Every row gives one point. Two turns around zero, p and q, are shown by what they do to some points. Write where each new point lands after one turn and then the other. Backwards means that the second turn is done in reverse. Each puzzle has new turns, and all numbers are rounded.
(in the rows, 128 means zero)

Turn p:
[ 99 111] => [102 107]
[102 100] => [106  97]
[172 140] => [170 146]
[101 124] => [102 120]
[165 164] => [159 169]
Turn q:
[126 169] => [ 98 157]
[146  78] => [175 104]
[111 137] => [109 123]
Where do these land?
q, then p: [110  96] => [142  94]
p, then q: [149 131] => [139 146]
p, then q backwards: [ 82 127] => [ 90 153]
p, then q: [170 158] => [131 180]

Turn p:
[106 148  91] => [122 168 103]
[132 101 137] => [127 100 122]
[157 137  91] => [169 147 112]
[117 126 193] => [ 94  98 176]
Turn q:
[119 148 150] => [131 126 159]
[146  54 119] => [127  84  65]
[106 141 112] => [105 146 135]
[141 170 132] => [150 156 154]
Where do these land?
q, then p backwards: [118  57 141] => [114  57 135]
p, then q: [160 161 140] => [167 115 151]
q, then p: [110 148 136] => [110 124 149]
p, then q backwards: [125 146  96] => [146 141  99]

Turn p:
[155 122 146 137] => [161 126 137 122]
[ 78 166 150 140] => [ 82 109 174 131]
[124 162  59 107] => [ 86 191 105 135]
[141 107 135 108] => [143 119 107 110]
[141  84 150 148] => [168  94 118 142]
Turn q:
[172 128 121  98] => [180 117 123 124]
[ 47 145 106 149] => [ 61 182 124 112]
[126 133 121 159] => [112 135 120 154]
[165 142 161 102] => [169 107 163 129]
[131  93 131 132] => [120  99 110 122]
Where do these land?
p, then q: [181  93 154  99] => [197 117 103 118]
q, then p: [129 141 132 110] => [137 130 135 109]
p, then q: [110 139 161 165] => [106  83 145 136]
p, then q: [110 109  80  97] => [114 179  95 120]
q, then p: [110 159 114 170] => [103 132 171 156]

Turn p:
[187 107 108 153 132 151] => [169 107 103 134 176 149]
[118  98 113 100 132  99] => [ 95  99 113 113 126 106]
[133 126 183 124 109 144] => [142 129 170  98 118 155]
[ 95 147 179 191 174  92] => [132 139 212 178 134  87]
[106 130 105  79 117 139] => [ 92 143  94 104 109 135]
[122 152 101  94 145 159] => [109 172  94 117 137 134]
[ 56 138 144 151 127 124] => [ 91 144 167 167  91 131]
[173 127 126 112 100 102] => [164 101 107  96 119 113]
[162 128  94 148 116 142] => [160 119  92 145 143 142]
Turn q:
[102 109 174 124 170 162] => [133 104 168  93 158 170]
[108 169  92  89 117 157] => [ 90 165  98  93 101 143]
[117  97 118 148 132  90] => [122 103 127 148 155  93]
[176 125 113 171 130 124] => [171 145 109 168 144 123]
[168  98 163  80 115  88] => [167  75 136 116  80  96]
[150 124 132 156 157 119] => [162 135 134 136 157 120]
[104 111  94 119  97 129] => [ 87 114  97 139 122 125]
[ 93 184  91 168 116 135] => [ 82 196 125 150 145 127]
[135 133 175  96 117 149] => [139 113 156 108  89 157]
Where do these land?
q, then p: [126 123 154 130  80 130] => [138 107 149 145 106 163]
q, then p: [106 153  47 170 138 140] => [109 188 103 186 132  86]
q, then p: [135 103 138  93 146 151] => [111 116 105  96 145 151]
p, then q: [143 146  79 190 153 145] => [164 173 118 162 183 124]
q, then p: [149 107 123 106 138 102] => [130  93 109 114 133 110]
q, then p backwards: [132 150 179  89 114 117] => [109 140 178 121  92 104]
p, then q: [104 113 176 117 128 111] => [116  95 168 119 105 134]

Turn p:
[145 189  86 165 115  80  72 135] => [142 176  86 214 105 141 131 108]
[118  94  97 133 152 138 168  90] => [ 81 127 175 106 126 137 157 115]
[156 107 144 126 143 121 117 157] => [123  98 105 140 152 113 134 144]
[128  74 133  91 120 121 158  82] => [121 102 154  75 108 113 179 123]
[134 104 174 126 130 151 177  94] => [141 105 188  91 136 117 140 158]
[123 118 131 137 103 175 111 106] => [151 106 157 123 124 132 106  90]
[158 170  88  94 142  97 134 171] => [112 143  66 145 128 180 145 157]
[ 92 158 157 136 146 138  90 136] => [155 165 118 128 161 109  94 114]
[ 96 137 144 145 100 130 124 181] => [127 131 104 129 113 109  66 143]
Turn q:
[118 113 129 143  94 114 126 158] => [132 109 160 149 102 125 116 138]
[176 111 173 130  83 144 122 134] => [184 114 116 110  87 115  92 134]
[ 68 119 117 139 117 123 131  99] => [ 72 134 164 110 132 124 116 128]
[120 158 138 165 128  81 138  85] => [ 87 141 119 137 113  86 122  77]
[137 114 194 137 109 126 112 153] => [181 144 157 117  88 111 118 122]
[162 153 106  45 146 189 142 184] => [173 151  75 145 149 191 151 205]
[138 128  90 103 175 101 130  98] => [101 117  95 124 168 111 174 125]
[ 90 133 102 153 125 140  94 126] => [108 129 166 140 165 132 102 123]
[142 123 103 138 175 134 159 116] => [113 114 101 121 145 157 161  99]
Where do these land?
p, then q: [131 153 189 137 109  94  93 163] => [152  84 114 194 144 103 141 112]
q, then p: [137 119  84 134  77  63 144  96] => [ 82 139 112 121  79  59 124 106]
q, then p: [100 121 168 127  90 124 127 146] => [176 119 106 135 109 113 107 146]
q, then p: [114 109 123 128 145 147 155 104] => [128 130 130  83 131 144 124 114]
q, then p: [109  92 103  93 150 119 144 114] => [ 94 127 122  77 131 130 116 152]
q, then p: [149 167 100 137  96 127 142 145] => [109 126 135 170 117 119 101  93]
p, then q: [202 141 139 101 118 115 130 108] => [149  84 105 123  94 182 135 116]
q, then p backwards: [ 94 115  87 153 137 173  76 176] => [165 160 146 164 165 197 146 115]
p, then q: [105 131 130 152 142 137 174 155] => [145 165 173 143 138 126 130 145]
p, then q: [135 105 148 159 144 140 122 120] => [136 132 146 117 119 109 154 100]
q, then p: [131 155 137  87 199 169 100  80] => [110 177 110 112 177 201 162 138]

Turn p:
[142 121 138  76 120 106 152  92  87] => [146  76 155 107  86 108 101 127 138]
[120 125 101 139 115 201  79 122 152] => [112 179 113 151 175 119  93  83 145]
[164 166 175 122 170 140 125 168 122] => [ 87 123 171  94 155 107 178 132 117]
[122 142 109 155 151 121 202 124 168] => [109 140 142 168  83 180 167 142 141]
[ 86 128 159 146 118 145 130 159 186] => [ 93 186 122 135 141 150 119 172 108]
[146 133 129 150  99 196 129 110 110] => [118 126 160 177 166 120  99  95 127]
[106 117 180 159 164 108 159 127 126] => [ 99 121 126 149  98 108 160 172  92]
[116 107 134 150 145 101 116 113  96] => [145 108  98 139 114  97 141 133 107]
[133 110 113 116 147 118 145 145 121] => [121 115 119 112 107 145 139 112 117]
[188 122  90  96 106  84  82 161 111] => [166  82 102  61 170 148 133 104 150]
[ 54 131  91 128  80 121  90 115 128] => [194 185  97 135 125 125  81 132 121]
[158 134 114  98 122  96 126 101 130] => [146  97 128 107 116 129 124 131 172]
Turn q:
[132 145 174 113 101 149  97 134 174] => [145 118 163 161 175 105 153  99 121]
[ 68 103 115 163 164  96 178 169 122] => [164 123 145  80 102 130  72 192 144]
[139  70  88  91 122 138 170 145 112] => [102  94 135  98  98 182 114 115 172]
[100  73 137 120 100 157  95  91 109] => [ 77 107 119 159 174 145 133 158 160]
[140 143 107 173 165 149 153 179 122] => [180 116 107 135  78 120  83 124 128]
[155 122 122 139 168 142 141  81 121] => [127 103  72 117 118 135 154 137 109]
[135 148 153 116 129 135 102  96 120] => [117 138 118 152 149 129 158 128  99]
[ 96 169  98 116 117 125 137  90 108] => [113 168 127 134  98 126 171 161 136]
[158 139  92 109 178  63 120 126 177] => [166 167 100  49 141 132 143  90 122]
[126 143 176 113  92 146  99 138  99] => [103 134 162 184 148 132 124 122 100]
[150 135  99 121  89 118 107 174 115] => [111 160 145 141 112 128  95  81 149]
[138 143 175 162 111 120 136 112 157] => [131 105 141 128 145  72 138 128  96]
Where do these land?
p, then q backwards: [161 148 136 127  86 113 110 147 152] => [ 89  85 138 110 147 120 113 127 149]
p, then q: [ 99 147 164 114 147 139 178 129 101] => [ 90 126 176 149 131 115 105 144  93]
p, then q backwards: [130 195 155 173 112 115 178 111 120] => [ 62 166 165 100 110 172 142 129 136]
p, then q: [177 135 126 122  83 121 118 154 156] => [178  98 110 139 151 168 134 122 137]
p, then q: [127 109 113 117 118 172  90 122 122] => [129 164  89 122 153 126 152 141 122]
q, then p backwards: [115 133 164 181 156 114 164 141  88] => [ 84  91 178 114  97 103 143 123 103]
q, then p: [171 169 106 104  96 113  57 163 160] => [146 131 153 174 106  79 162 152 202]
p, then q: [ 88  95 123 121 150 145 116 122 159] => [125 182 133 144 114 110 143 137 154]
q, then p: [145  77  84 110 181 147 111 117 138] => [ 98 151 113 134 120 157 110  65 171]
p, then q: [ 89  83  76 106 131 123 132 117 114] => [ 76 152 103 152 123 112 155 102 159]
p, then q: [105 115 162 133 149 108 153  84  98] => [ 85 136 156 111 130 100  80 122 134]
